Rows are points. Examples show where two turns around zero, p and q, send a point. Write where each new point lands after one turn and then the other. Backwards means that the second turn is done in reverse. Each puzzle has new turns, and all numbers are rounded.
In the rows, zero is written as 128.

Turn p:
[139 191 122] => [119 191 117]
[115  63 105] => [152  64 115]
[151  91 130] => [156 102 150]
[107 167 155] => [ 84 155 131]
Turn q:
[123 154  72] => [150 153  76]
[131 125 211] => [123 114 210]
[148 123  86] => [137 114  84]
[110 110 142] => [102 131 141]
Where do these land?
p, then q: [ 51 162 134] => [ 92 194  90]
p, then q: [189 128 113] => [177  93 147]
q, then p backwards: [141  90 113] => [ 88 112 126]
p, then q: [132 132 153] => [124 138 151]

Turn p:
[ 89 134 139] => [ 95 114 148]
[148  82  64] => [175  79  83]
[133 161 166] => [109 171 147]
[171 171 127] => [131 181  98]
[ 99  91 145] => [131  95 166]
Turn q:
[ 57  78 107] => [ 48  91 142]
[151 119 129] => [148 122 141]
[104 153 169] => [109 178 123]
[134 158 182] => [139 189 133]
[170 126  94] => [170  94 122]
[151 134  86] => [153  93 106]
Where do these land?
q, then p: [150  94 115] => [158 129 158]
q, then p backwards: [105 199 153] => [175 189 113]
p, then q: [102 131 153] => [106 154 139]
q, then p backwards: [121 122  81] => [105 113  89]
p, then q: [192  91  98] => [200  93 128]
q, then p backwards: [ 98 132 169] => [126 169 158]

Turn p:
[ 76 103  64  93] => [ 80 155  75  75]
[135 179 163 133] => [153 154 149 174]
[180  72 123 162] => [149  55 144  96]
[ 80 143 130 135] => [108 145  94 156]
[154 154 108 113] => [156 154 139 109]
[143 116 179 132] => [120 103 166 157]
Turn q:
[ 48 117 118 158] => [128  97 112 208]
[ 90 145  98  89] => [ 72  99 125 142]
[139  91 122 157] => [172 111 116 125]
[190 134 168 103] => [137 166 167  73]
[173 154 133 133] => [129 166 119  93]
Where do these land?
q, then p: [114  89 160  88] => [100  93 166 158]
p, then q: [116  85 160 157] => [168  88 130 153]
p, then q backwards: [164 159 103 166] => [150  87 135 174]
q, then p backwards: [ 87 163 139  91] => [ 97 113 175  97]
p, then q: [152 180 110  86] => [ 92 188 137 108]
q, then p backwards: [134  92  95 179] => [134 139  96 190]

Turn p:
[ 96  83 118 158 128 113] => [ 96 114 151  78 128 126]
[172 176 168 144 130 117] => [126 146 109 184 120  80]
[ 69 133 169 147 102 196] => [ 82 113 150 154  61 182]
[105 111 108  80 170 104] => [154 171 148  94 162 153]
[ 91 136  72  95 102 103] => [161 138  91  70 118 158]
[146 184  90 121 177 121] => [128 169  75 147 177 136]
[182 125 169 108  88 152] => [169  91 146 181 106 105]
[163  77 131 171 126 118] => [107  83 154 117 152  84]
Turn q:
[153 160  96 145 159 168] => [149 167 128 162  79 131]
[135 103 139 104  38 164] => [114  95 135  86 127 215]
[ 97 148 103  80 153  93] => [141 176 109 120 181 108]
[119 193  96 133 117 119] => [131 186 121  91 103 116]
[108 203 151 104 136 137] => [113 193 177 110 133 120]
[138 128 168 108 128 125] => [131 115 167 126 148 129]
[112  54 150 176 174 123] => [ 99  64 105 189 134  90]
[141 113 125 171 129 156] => [117 106 121 150  85 133]
[149  50 123 131 118  66] => [158  50  86 117 163 109]
Where do these land?
q, then p: [ 72 172 143  58 168 100] => [102 226 108 162 153 121]
q, then p: [140 150 141 137  86  54] => [205 158 156 112 142 125]
p, then q: [167 137 118 155 117 188] => [102  91  80 165 108 122]
q, then p: [189  96 126 146 112 116] => [157  72 157 123 144 107]
q, then p: [109  89  95 100 122 173] => [ 85  98 106 142 151 171]
q, then p: [ 74 150 192 106 156 104] => [ 97 213 158 122 121 118]
p, then q backwards: [141 119 106 153 145 112] => [100 120 136 122 125  97]
q, then p: [132 111 103 169 119 178] => [112  75 107 110  96 147]

Turn p:
[135 163 142 143 195  89 126 125] => [137 185 126  98 131 100 181 131]
[ 80 153 104 147  99  81  99  77] => [100 167 182 142  87  84  91 127]
[186 110 114 130 146 189  97 116] => [139 111 124 106 197 150 114  77]
[ 79 150  85 107  91 170 110 151] => [116 119  90 130  82 137  61 100]
[174 122  88 158 100 110 138 140] => [139 107 142 179 133 115 150  84]
[145 148 115  96 123 164 149 121] => [148 105 128 100 112 161 123 102]
[ 96 153 216 137 112  89 129 131] => [138 183 142 149 112 150 133 210]
[138  65  80 102 104  91 125 146] => [136  59 126 156 130  68 120 129]
[119  87 208 132 182 170 179 145] => [ 97 116  91  92 168 187 179 193]
Turn q:
[112 107  62 111 121 161  86  80] => [ 92  77 113  90  85 100  82 114]
[189 198 157  79 130 126 100 142] => [170 220 133 122 110 129  81 131]
[136  96 130 165 100 138 118 144] => [128 109 155 134 101 127 167 110]
[ 70 162 105 122  76 154  98 117] => [ 90  99 184 130 120 142  67 120]
[137 116 118 119 171 161 185 146] => [123 128  67 131 128 178 149 139]
[100 106  98 184 141 125 139  98] => [105  71 110 152 143 109 143  97]
[185  88 190 110 133 154 159  97] => [146 168 105  60 141 147 181  95]
[121 123 147 123 190  99 128 150] => [177 122  98 141 156 122 135 163]
[103 157 144 139  89  34 140 177] => [119 159 189 192 168  97 146 182]
Where do these land?
p, then q: [106 177 204  93 121  95 120 114] => [156 198 163 153  87 170 117 141]
p, then q: [176 148 103 144  62 131 108 171] => [137 118 115 140 106  90 150  43]
q, then p backwards: [182  97 152 105 151  79 111 172] => [134 158 168 104 162  56 129 155]
p, then q: [150 104 133  97 179 135 124  83] => [149 149  98  85 152 135 126 178]
p, then q backwards: [131  84 120 167 150 157 173 109] => [ 93  93 120 148  97 137 182 109]
p, then q: [176 142 169 117  65  79  64 152] => [201 171 121 179  93  98 157  78]
q, then p backwards: [ 86 127  88 116 104 152 167 123] => [ 89  92 132 151 115 170 154 115]
p, then q: [ 72 153  98 149 151 201 153 129] => [ 70  82 146  96 125 146  61 130]
p, then q: [ 53 124 109 143 126 155 119 118] => [114  85 176 129 129 121  81 150]
p, then q backwards: [148 123 103 149 172  95 141 108] => [149  92 145 152  98  97 133 104]

Turn p:
[181 127 109 114 118 167 163 158] => [147 172  96 160 158 142 105  94]
[113 159 135 147 123 117 133 112] => [125  91 126 113 136 118 114 134]
[206 136 126 105 131 140 127 109] => [124 187 122 102 173 120 110 103]
[123 117 109 120 138  99 127 131] => [133 136 138 131 131 137 137 162]
[104 119 116 112 118 126 110 110] => [115 120 148 117 118 156 142 132]
[ 80 109 130 142 153 129 130 124] => [137 108 126 125  78 134 134 148]
[117 120 159 154 105 119 149 130] => [100 107 122 152 115 104 111 130]
[ 99 143 150 111 139 127 107 142] => [129 106 119 119 120 122 171 125]
[127 121 118 146 127 129 107 136] => [143 126 153 134 122 122 129 124]
Turn q:
[137 144 125 166  99 112 151 174] => [ 80 128 131  95 143 151 124  92]
[137 135 143  89 128 132 101 105] => [156 112 139 122 114 103 120 160]
[ 92 132 109 124 119 139 137 126] => [132 119 120 154 127 147 102 117]
[132 100 116 107 164 131 104 132] => [147 132 138 155 158 106 145 148]
[116 120 139 129 160 141 133 151] => [134 140 149 142 146 153 144 136]
[119  99 150 106 116 151 117 120] => [119 115 135 151 112 126 128 168]
[161 161 125 154  94 142 118  87] => [126 114 123 105  71  98 132  95]
[143 142 107 134 133 101 163 114] => [132 164 106 109 130 120 112 105]
[115 117 138 144 140 103 127 144] => [124 128 112 120 153 148 145 132]
Where do these land?
p, then q: [140 225 133 141 155  73 110 129] => [143 189 134 126 209 100 141 177]
q, then p backwards: [117 116 136 146 128 152 126 115] => [104 108 131 121 123 134 128 145]
q, then p: [130 155 135 141 127 118 137 125] => [114 138 124 115 138 148 131 115]
q, then p: [113 110 138  85 121 142 152 119] => [152 110 149 149 137 105 149 105]
q, then p: [121 122  92 125 119 134 152 114] => [138 107 162 108 134 124 118 129]
q, then p: [113 125 146 127 117 116 125 147] => [139 137 120 136 107 140 143 120]
p, then q: [140 110 139 117 121 150 134 176] => [128 144 105 117 105 130 136  82]
p, then q: [129 117 134  96 108 161 121 129] => [145 135 120 148  89 138 115 114]
q, then p: [127 109 135 135 162 135 119 123] => [140 128 104 139 136 114 103 132]
p, then q: [157 110 128 151 132 111 122 109] => [144 102 132  96 140 137 131 140]
q, then p backwards: [121 110  92 144 118 116 110 123] => [133 150 156 129 110 137 145 152]
